Rows are points. Before rounding, the points of a table are all equally far from one centre. They may lie mostly on one side of it. Where is the centre, to within rounding?
In the rows, zero is written as 128.

Points (6 x 3):
[[124  87  92]
 [127 209 154]
 [ 86 192  82]
 [121 202  87]
 [145 208 131]
 [131  85 157]]
Centre: [113 146 127]

Points, 16 rows:
[[144 168 193 125  92  89 233 155  98 131 133]
 [ 97 115 205 109  75 115 168 173 157 115 140]
 [ 71 144 191 153 108 115 135 145 140 126 141]
 [137 138 225 147 107  61 191  90 101  76 130]
 [131 149 215  72  92  91 193 116 135  88 128]
 [159 134 195  74 119  54 188  87 166 135 130]
 [117 105 218 113 118  93 185  90  96 196 182]
 [122 128 195 113 143 101 192  43 148 169 153]
 [143 168 236 131 128 120 128  85 136 112 155]
 [130 104 240  86 137  96 221 116 123 164 129]
 [115 156 213  94 119 122 180 176 125 130 131]
 [100 155 242 102  84 106 198 123 121 125 140]
 [173 143 158 170 108  97 157 105 106 216 161]
 [144 117 203  68 132 122 204  80 111 137 177]
 [115 131 228 106 167  76 195 118 129 141 146]
 [140  78 215  78 100 134 154 140 169 107 115]]
Centre: [149 112 183 135 103 110 167 111 121 141 127]

Points, 30 rows:
[[153 134 153 102 182  58  97 159 144 161 124 202  79 133 102 135 165 124
  135 203 165 124  85  74]
 [144 142 203  82 172 133 114 147 100 195 140 182  97 146  72 107 165  98
  148 189 109 156  84  76]
 [ 79  97 154  46 171 106 148 118 157 194 129 194  63 115  86 109 122 114
  177 195 136 142  70  83]
 [166  57 178  95 129 125 138 136 120 172 144 183  93  92 109 112 168 120
  175 246 150 157  82 110]
 [119  75 184  86 183 103  99 148 142 164 137 168 137 156  39 150 137 118
  141 238 155 127  63 107]
 [176  88 137  86 183 131  96 154 191 189 138 219  81 115  92 155 181 188
  186 177 144 127  83 103]
 [ 83  71 137  76 191 102 133 141 197 226 151 176 129 138 109 104 168 116
  154 208 143 164  81 118]
 [146  80 134 145 135 114 120 211 137 178 152 214 134  96 103 158 195 144
  140 233 107 162 113 139]
 [165  81 179 118 137 110 141 123 170 202 171 204  93 117  29 111 156 145
  185 216 135  67  75  99]
 [ 84  73 159  74 171 127 151 144 155 156 136 153  80 168  29 159 135 122
  162 202 160 150  81 113]
 [181  97 176 106 162 124 152 135 181 193 140 148  91 121  64 163 168 136
  167 128 150 198  66 171]
 [149  97 135  78 181 111  89 149 196 151 115 203  87 140  92 131 125 129
  183 180  95 152  55  66]
 [136  58 193  98 173 104 111 152 146 244 103 152 107 112  97 148 126 146
  177 190 113 172  65 116]
 [128  90 146 115 167  65  68 140 190 179 140 190  65 161  89 142 152 126
  153 206 126 140  67  84]
 [144  77 170 100 195  93  74 157 177 151 121 170  96 152  89 188 183 119
  200 161 121 171 110  99]
 [101 122 154 107 174  89 107 145 190 213 130 188 110 126  91 162 156 119
  196 212 147 134  65  63]
 [133  52 167  74 204 105 136 157 135 186 169 182 108 169  60 164 170 126
  151 196 138 118  48 147]
 [113  65 133  61 133  74  54 131 196 189 158 167 130 107  65  87 105 131
  114 161 109 131 105  97]
 [115  55 138  84 176 107 136 142 150 178 105 155  91 158 108 117 174 126
  155 207 123 192  85 113]
 [133  83 153 121 187 108 122 170 136 176 176 174  89 130 122 167 130 163
  165 176 108 194 118  57]
 [134  78 190  56 196 101 102 171 112 181 126 206 120 118  99 155 123 128
  179 183  68 132  64 187]
 [140  79 174  51 201 123 122 156 155 168 132 169  80 107  51 162 151 122
  133 149 182 175  70 113]
 [182  79 172 105 189  92 139 132 124 170 119 208  84  82 132 166 141 137
  205 207 139 128  91 121]
 [107 105 198 138 186 161  94 145 152 182 120 182  64 141 103 138 176  89
  207 197  98 145 129 104]
 [131  81 165 107 225  88 100 181 167 189 146 174 125 119 123 137 187 113
  212 211 104 132  66 104]
 [154  95 164  96 181 116 154 143 166 189 144 172 156 163  67  58 162 105
  179 206 133 146  76 137]
 [130  74 155  82 157 106 145 153 136 219 170 235 103 106  80 175 170 173
  173 200  68 160 117 115]
 [143  96 155 108 190 105 100 124 199 108 148 202  82 152 105 138 151 131
  194 173 157 147  70  89]
 [140  79 144  82 183  90 143 118 138 207 132 199  90  77  89 144 158  94
  170 238 119 136  59 104]
 [ 95  97 178 106 170  74 127 181  94 142 121 153 136 148  78 119 175 130
  127 178 144 126  68  81]]
Centre: [124 106 166 104 151 116 127 155 168 161 155 161 110 100  89 135 145 129
 151 166 109 115 111 137]

Points:
[[120 182  45 106 136 109 135 177 122 132 169 167 137  69  62 117 148 145
  114   9 156 117 172  98]
 [ 62 160  61 117 102  38 117 165 131 138 145 129  81  34 154 151 149 157
  127  28 152 155 133 114]
 [106 151  52  54 158  88 102 156 147 124 147 154 119  80 113 126 124  97
  127  43 167 109 205 128]
 [ 98 195  20  55 146  49 147 134 125 131 148 160 129  61 102 112 125 216
  107  29 152 173 183 146]
 [136 164  18 106 125  88 162 152  73 180 111 186 153  60 114 115 132 119
  155  78 124 122 162 114]
 [ 85 182  13  96 172 128  91 142 111 138 147 123 160 141  99 155  96 156
  105  28 172  89 190 107]
 [106 139  40 116 141  89 138 105 148 132 200 164 195  94 100 167 112 172
   96  93 156 142 206 101]
 [103 147  68  82 127  85 146 154 112 155 106 169 165  82 121 190 116 125
  146   9 154  92 124  98]
 [ 87 175  40  97 172 103 106 128 103 192 141 150 123  50 103  74 153 134
  114  50 189 119 168 142]
 [ 96 125  30  98 133  83 124 139 128 152 194 146 146 123 187 116 115 181
  105  66 198 113 206  84]
 [114 144 112  79 194  97 150 125 128 122 151 136 158  40 112 189 141 188
  118  70 156 120 198 145]
 [109 191   7  59 115  72 140 135 139 146 131 152 135 127  89  77 136  95
  113  26 136 136 180 121]
 [109 188  17  42 105  92 152  99 159 169 104 131  96  97 100 211 179 161
  118  26 128 115 150 120]
 [ 54 119  98  32 112 111 151 121 135 126 176 155 197  97 158 141 142 142
  142  57 153 131 148 100]
 [124 153  43  57 188 148 147 163 145 172 129 177 131 154 105 130 135 162
   91  65 164 137 125 115]
 [130 169  81 100 104  87 140 147 145 150 190 132  59 119 159 192 186  95
  106  90 149 101 162  98]
 [106 121  89  84 117 107 125 158 163  98 194 159 155  89 140  83 120 185
   81  69 139 143 128 104]
 [157 148  86  51 145 106 121 132 156 181 140 166 113  69 112 181 120 131
  123  29 145 112 137 109]
 [103 190 102  78 154 100  90 162 131 116  93 166 143  97 129 154 112 115
  126  43 173  91 185 146]
 [ 78 121  73  91 124  85 169 131  57  92 156 193  81  95 143 130  84 110
  104  41 184 123 200 112]
 [150 117  89 157 175  77 149 127 137 131 166 100 122  54 111  99 105 142
  137  42 147 121 189 110]
 [128 139  95  84  93 134 127  66 137 137 194 136 139  90 162 140 154  93
  119  20 150  84 143 108]
 [131 170  42  39 140 132 132 159 116 133 164 124  97 128 161 141 164 143
  139  82 133 189 204 166]
 [106 157 103  54 108 103 131 145 123 190 148 111 158  73 148 115 184 148
  145 120 180 154 129  98]
 [112 137  40 109 142  94 107 147 165 163 146 153 127  97 156 109  84 136
  138  14 146  77 147  78]
 [117 169  83  31 124 101 146 181 167 143 110 159 139  76 149  84 115 189
  122  76 180 134 155 149]
 [139 134  13 118  81 110  99 160 151 149 166 126  98  65 148  91 144 132
  121  87 142 117 149 132]
 [ 95 120  79  74 118  90  96 133 150 124 178 127 152 172 150 146 107 174
   75  45 166  95 206 123]
 [109 177  51 100 151  99 140 108 120 164 189 149 143  40 170 109 152 166
  129  49 151 118 236  92]
 [129 151  58  49 112  70 129 115 140 167 184 122  90 130 119 138 163 143
   99  65 194 145 239 106]]
Centre: [ 88 176  76 105 117 105 163 100 113 137 141 127 103 119 124 132 120 170
 126  79 141 118 153 127]

Points (29 x 24):
[[157  91 137  66 143 152 112  49  97 138 148 173 105 178  83 111 125 109
  189 104 130 131 172 177]
 [106 127 139 148 160 139 141 138 122  75  68 200  93 165 157 139 118 163
  128 108 195 102 136  85]
 [141  98  87  74 170 119 139 111  99 101  67 226 138 118 153  85 165  98
  174 124 187 166 107 112]
 [127 117 138  55 144 107 124  56 103  24  85 220 120 145  82 128 100 140
  188 133 163 144 106 146]
 [121 146 165 100 176 123 145  89  95  66 101 226  71 124 118  81 152 125
  138 155 150 159 105 137]
 [ 88  99 132 109 145 118 102 107 139 119 137 200  73 157 116 124 166  94
  188 165 159  90  99  92]
 [178 135 148 111 124 105 102 133 129  60 119 192 131 170 171  73  79 150
  187 160 195 133  87 130]
 [ 62 162 123  98 141 113 121  87 129  75 122 198  97 162 180 113 110 130
  158 123 174 149  99 140]
 [ 86 119 121 119 151  88  84  95 108  51  68 180 137 134  99 136 120  74
  146 123 155 172 118 121]
 [121 124 124  82 123 105 113 134 116  17 121 217 122 160 157 111 115  96
  179 116 112 106  92 125]
 [131 111  92  59 134 109 109  40 102  48 142 198  90 157  63 118 155 139
  190 144 131  92 111 107]
 [141 122 152 102 138 116  98 146 144  74  99 227 127 127 107  87 120 107
  137 188  77 164 101 115]
 [101  60 154  82 140 104 105 119 145  56  95 174  92 113 144 106 174 168
  151 116 144 192 146 130]
 [101 107 112 133 138 138 111 117  78 112  82 213 116 154 161  94 117 118
  185 191 123 150 107 169]
 [118 111 137  86 177  84  98 107 111  64  51 168  92 176 136 102  96  84
  140 128 154  92  93 100]
 [112 160 162 101 119 111 107  78 117  96  63 159 115 167 104 114  51 138
  164 166 143 145  62 136]
 [101 153 159 105 179 137 120 183  98  84 126 199 115 165 108 115 134 153
  156 138 119 115 106 120]
 [118 117 173 102 148 161 104 100 120 101 102 201  52 193 162 162 149 128
  141 178 123 139  65 115]
 [119  99 150  61 159 121 109 135  74  44 105 222 113 156 105 102 128 111
  174 150 148 124  85 123]
 [ 80 174  99  69 168 100  89  99 121  87 109 158 112 198 108 131 108 105
  160 143 169 154 133 176]
 [101 152 109  90 161  97  90 109 136  57  90 203 147 144 134 141 106  95
  188 131 157 114  63 108]
 [164 109 121  36 137 105 119 106  83  81 156 193 102 164 174 116 127 109
  120 138 174 188 113  78]
 [103 137 164  89 125 123 122  93 116  75  79 169  42 137 133 137 158 141
  194 144 118 108  57 150]
 [ 94 121 141 112 106 125 101 140  80  76 100 213 108 142 133  99  80 116
  158 143 108 140  77 160]
 [102 128 140  53 132 118 142 108  92  90  64 236 105 121 136 138 110 143
  154 179 150 117  96 135]
 [173 121  96 121 130 141 162 123 140  99  80 249  63 167  98 106 159  95
  157 200 121 111  87 107]
 [149 152 177 144 153  97  92 113 102 104  55 227 101 124 136  83 127 139
  167 143 135 130  80 118]
 [121 125 154  78 150 102 117  52 148 139 131 179 153 137 176  90 121 154
  140 159 148 130 116 159]
 [162 164 131  81 138 117  67 145 139  70  88 218 132 113 141 127 155 185
  186 164 162 173  82 157]]
Centre: [170 116  99 103 131 126 115 106 135 102 100 170  98 158 117 131 128 145
 151 125 137 145 116 127]

Points (30 x 24):
[[111 138 156 133 152 174 115 148 110 163 105 137  44  78 164 144 106 178
  102 100 198 190  77 150]
 [138 152 155 133 201 112 112  63  82 153 111 135 139 136 176 222 104 160
   79 142 142 215 112 203]
 [140 179 171  83 193 133 126 114 173 164 133  86  59 195 137 177  59 141
   89  93 180 154 119 181]
 [121 177 141 100 185 120  66 109 102 190  65  69  89 212 166 184 177  74
   65  94 173 152  61 196]
 [139 166 158 122 168 132 101 113 126 188 138 113  69 152 171 184 152 159
  162 130 194 234  69 166]
 [118 131 150 130 145  95 139  85  89 118 138 117 114 198 168 137 117  99
   31 103 140 222 133 216]
 [139 172 188  79 178 110 131 101 153 200  89 102  98 174 158 150  89  97
  101 125 146 212  84 233]
 [199 194 154 137 180 155 121 126  86 136  99 116  89 166 200 168  88 135
   86 129 170 190 106 151]
 [144 181 141 108 157  69  55 104 117 183 130 139 109 167 162 153 100 184
   78  89 183 169  70 167]
 [ 74 157 169  99 177  68  80 112 144 167  80  91  90 208 157 144 108 167
   55 122 154 215  85 183]
 [140 197 168  86 168 119  80  89 135 144 135  98  95 172 182 145  86  91
   74  75 184 184  85 157]
 [ 99 130 137  94 207 129  59 106 157 144  69 107  81 161 147 147  42 140
   92 134 150 208  72 193]
 [103 178 201  62 173  96  60 126 126 143 145 127  75 172 149 127 129 155
  152  78 112 179 104 167]
 [130 164 190 167 188  99 118 148 132 180 103  65  79 180 155 149  94 123
  100 101 193 168  98 171]
 [195 160 165 128 207  94 125 105 107 179  96 102  80 158 166 163 145  99
   56 101 147 192 141 199]
 [107 171 131  88 232 164  95  78  87 158 141 101  32 191 185 146 102 112
   76 108 166 157  97 209]
 [ 84 158 170 123 218 143 127  95 134 181 110  63  96 178 158 122  63 107
   67  70 143 114  53 197]
 [187 152 170 147 162 126 112 121 148 141 108 124  90 125 175 159 169  69
   99 163 185 159  79 173]
 [169 185 158 101 204 128 131 148 154 170 108 114  45 146 154 161 102 160
   58  83 166 151  71 193]
 [ 72 131 177 112 176  81  96 119 158 100  46 154 119 118 198 159 115 134
  119 110 137 194 108 187]
 [ 83 153 138 161 241 157  67 105 101 190  91 132 125 169 151 164 121 172
   89  88 123 195  85 213]
 [116 169 202 156 131 154  91 124 135 136 109  70  82 157  86 112 127  92
  109  91 121 156 125 172]
 [119 153 179 145 202  87  73  70 114 181  87 126  65 195 180 170 168 138
   69  89 145 172 114 213]
 [186 142 147 155 209 109  96  95 132 120  79 108  99 173 158 135 105 127
   76 100 154 170 176 173]
 [133 168 169  91 180 130  67  70 114 150  95 122  81 155 142 137  71 159
   88  73 185 200  88 181]
 [135 170 158   7 163 125  69 102  87 156 110 108  71 163 132  90 137 137
  122 125 130 205  88 129]
 [142 203 125 186 200 127  88 109  93 150 134 106 102 175 134 170 118  83
  112 144 166 150  85 162]
 [143 168 185 151 189 118 131 132 131 134 136  70  68 171 164 151 117 158
   89 105 201 173  95 195]
 [107 151 192 129 180 127  86 151  73 203  84 100  62 197 136 174  96 178
  155 120 160 122 121 204]
 [120 207 169 102 170  56 118 110 128 198 103 106  67 168 160 137 123 120
   77 114 131 204 135 191]]
Centre: [109 113 112  96 145 142 131 109 117 165 100 108 107 166 160 162 137 135
 109 116 117 139 101 154]

Points (29 x 24):
[[145 164 207 219 111  92 168 117 154  77 140  64 126  94  76 103 131 186
   95 119 108 161  72  81]
 [144 147 207 211 137  79 144 116 118  96  84 103 151  98  75  66 127 196
  113  99 150 176  58  71]
 [133 172 231 148 116 140 122 166 137 103 135  85 139 106  38  92 120 159
  133 130 151 153  51  81]
 [155 176 207 206 160 131 144 110  84 119  76  78 184 131  78  89 104 146
  130  82 146 133  58  79]
 [181 182 214 154 156 100 149 115 133 123 119 117 128 128  56  79 140 203
  102  84 164 173  81 121]
 [171 138 187 208  93  84 158  84 123 152 113  70 144 107  65 106 102 159
  107 110 142 186  79  70]
 [168 200 194 196  83 133 195 123 158 114  61  89 121 131  97 123 108 180
  120  67 155 136 102  42]
 [144 152 209 138 148 124 122 148 166 139 140 123 161  89  96 100 158 171
  102 116  68 171  36  19]
 [ 98 212 217 211  98 122 153 104 121 153  68 107 154 115  76  73 102 136
  144  89  81 148 106  55]
 [130 186 202 195  88 116 107 127 130  99 130  72 121 113  71 116 174 183
  149  89  93 178 104  86]
 [126 191 241 176 151 131 123 115 142  95 120 151  91 130  57 139 123 136
  149 108 179 163  65 118]
 [105 195 128 197 156  89 157  89 147  98 139  97 130  84  44 125 153 199
   96 123 148 163  41  88]
 [142 195 213 198 158  85 123 107 114 175 168  83 132  73 113 127 124 194
  118 121 170 179 103  83]
 [165 169 207 161 141  44 204 102 108 100 104 145 124 115  66 103 134 167
  110  66 153 135  82  94]
 [125 221 179 229 126 131 124  73 132 129  79 115  77 120  56 125 119 184
  119  96 126 139  42 113]
 [138 152 180 190 146 134 161 153 152 137  90 110 112 161  69  62 128 145
  149 140 121 205 117  36]
 [170 214 206 143 124 133 104 105 174 140  97 114 127 163  70  83 128 201
  163 157 106 180  57  85]
 [165 166 182 193 159  93 119 137 112 108 130  98 128 108  49  80 150 166
  154 113 153 164  48  80]
 [124 177 221 236 142 121 155 107 132 102 105 138 128  73  72 127 108 203
  116 110 121 177  30  95]
 [101 157 179 160 140 142 156 132 160  99 138  76 135  66  30 129 106 220
  100 104 140 167  75  94]
 [131 137 215 159  99 126 156 130 124  91  91 120 137  84  36  89 112 197
  117  54 151 157  89  75]
 [192 204 228 205 138  90 161 106 122 125 120 114 115 131 145 117 151 194
  144 158 132 202  67 114]
 [150 174 208 192 128  56 160 106 141 133 109  93 128  74  61 110 143 187
  143 110 135 181  64  96]
 [159 152 220 236 125  97 164 124 122 144 113  62 109 143  86 132  86 158
  134 138 130 132  98  78]
 [151 174 183 212 127  93 132  89 111  84 128  99  92 111  27  83 124 151
  140 109 164 148 100  70]
 [ 80 166 145 212 146 123 137  95 162 104 138 126 184 136  80 144 139 179
  144  89 166 185  71  96]
 [132 165 240 182 103 123 163 126 136 125 113  93 116 153  48 113 116 192
  105  99 138 138  59  69]
 [106 146 174 227 115  78 177 132 131 194 108 140 116 100  76  99 141 194
  106 124 156 161 135  62]
 [157 185 216 179 110  95 147 121 224 107 116 144 153  88 100 101 109 198
  111 109 100 179  59  92]]
Centre: [129 166 149 135 127 141 143  98 114 114 103 144 126  99 138 121 116 160
 114 148 118 128 108  88]

Points, 29 rows:
[[202 142 138 179 181 151 141  91 116 177  98 141 172 154 138 218 149 104
  137 162 125 111 131  87]
 [240 123 154 123 131 155 127 104  94 157  51 112 151 184 133 154 129  64
  122 191 148  86 112 140]
 [183 148 112 146 199 126 124  81  92 172  78 147 141 168 128 155 105  86
  178 190 180  79 137 109]
 [175 147 121 137 164  98 151  61 134 153  65 108 109 122 163 169 109 119
  185 204 157  86 149 120]
 [190 155 150 142 159 119 178  92 122 192  41 135 147 142 135 184 107 101
  131 189 149 104 168 119]
 [213 137 134 115 187  93 117  75 130 188  77 165 144 164 146 162  83  82
  191 197 179  79 120 107]
 [224 175 139 138 168 115 154 103 121 163 107  79 142 143 172 179  76  85
  144 200 117  71 141 116]
 [181 120 133 104 173 110 169  66 102 183  64 130 146 177 149 178 126  99
  178 184 123 129  99 141]
 [214 142 184 107 168  88 191 111 131 181  85 170 147 172 188 163 101 118
  181 175 154 108 138 104]
 [214 107 130 153 173 120 159  72 125 162  59 136 130 109 150 183 110 110
  150 191 192  95 129 107]
 [205 167 137 166 157 116 143  62 131 154  71 105 142 153 129 144  90 104
  158 187 179 147 140 106]
 [159 150 166 167 168 132 163  95 117 183  86 166 171 142 171 170  84  70
  162 201 167  52 109 116]
 [226 176 171 125 161 113 149  76 174 162  79 126 152 147 182 175  79  75
  155 186 144 106  99 116]
 [176 145 139 133 181 135 202 122 140 155  93 118 172 149 148 143  53 108
  157 166 132 117 163  86]
 [195 152 127 108 180 137 157  74 134 167  65 158 174 159 159 175 144  88
  161 208 111 102  88 147]
 [207 111 136 180 156 122 155  66 125 137  59 127 155 142 165 169 112  75
  178 211 182 101 135 120]
 [189 157 128 126 159 135 131  57 138 164  78 124 160 172 189 139 102 100
  140 173 187  70 146 108]
 [224 147 123 149 155  58 157 110 135 168  31 160 167 154 138 201  67  86
  154 196 158 116 134 134]
 [195 145  91 124 184 135 156  73 143 137  60 121 133 127 164 156 114  57
  144 173 166  82 146 136]
 [206 124 120 115 188 113 153 118 124 165  84 119 152 161 178 152 111 111
  155 222 191  98 150 102]
 [194 159 142 151 129 138 153  91 122 195  56 135 134 175 181 172 105  68
  163 172 162  81 116 139]
 [189 115 141 124 195  72 179  99 136 168  98 150 132 162 140 185  66 117
  168 223 173 121 137 135]
 [200 165 145 146 183 138 143  96 115 173  87  91 151 170 156 176 113  71
  176 152 168  84  97 140]
 [228 153 153 139 178 118 132 108 161 192  83 139 142 176 168 192 117  97
  142 213 167 100 129 105]
 [165 151 151  95 147 126 146 106 112 192  61 109 158 132 170 172  73 107
  161 151 136 121 118 131]
 [201 120 160 117 172  99 142 109 165 180  67 112 119 147 190 156 122  52
  116 169 118 106 150  77]
 [249 120 141 133 172 100 138  66 146 173  71 131 134 132 155 159  88  92
  183 206 127 106 110  98]
 [205 178 162 123 155 111 169 119 141 177  59 150 146 213 135 179 103  73
  153 179 117 113 132 169]
 [200 124 151 111 184  96 131  65 117 179  84 128 164 157 152 201  71  98
  149 192 150 126 124  94]]
Centre: [180 122 134 136 118  73 142 123 143 128 126 150 159 148 119 147 124  94
 137 158 133  85 113 119]
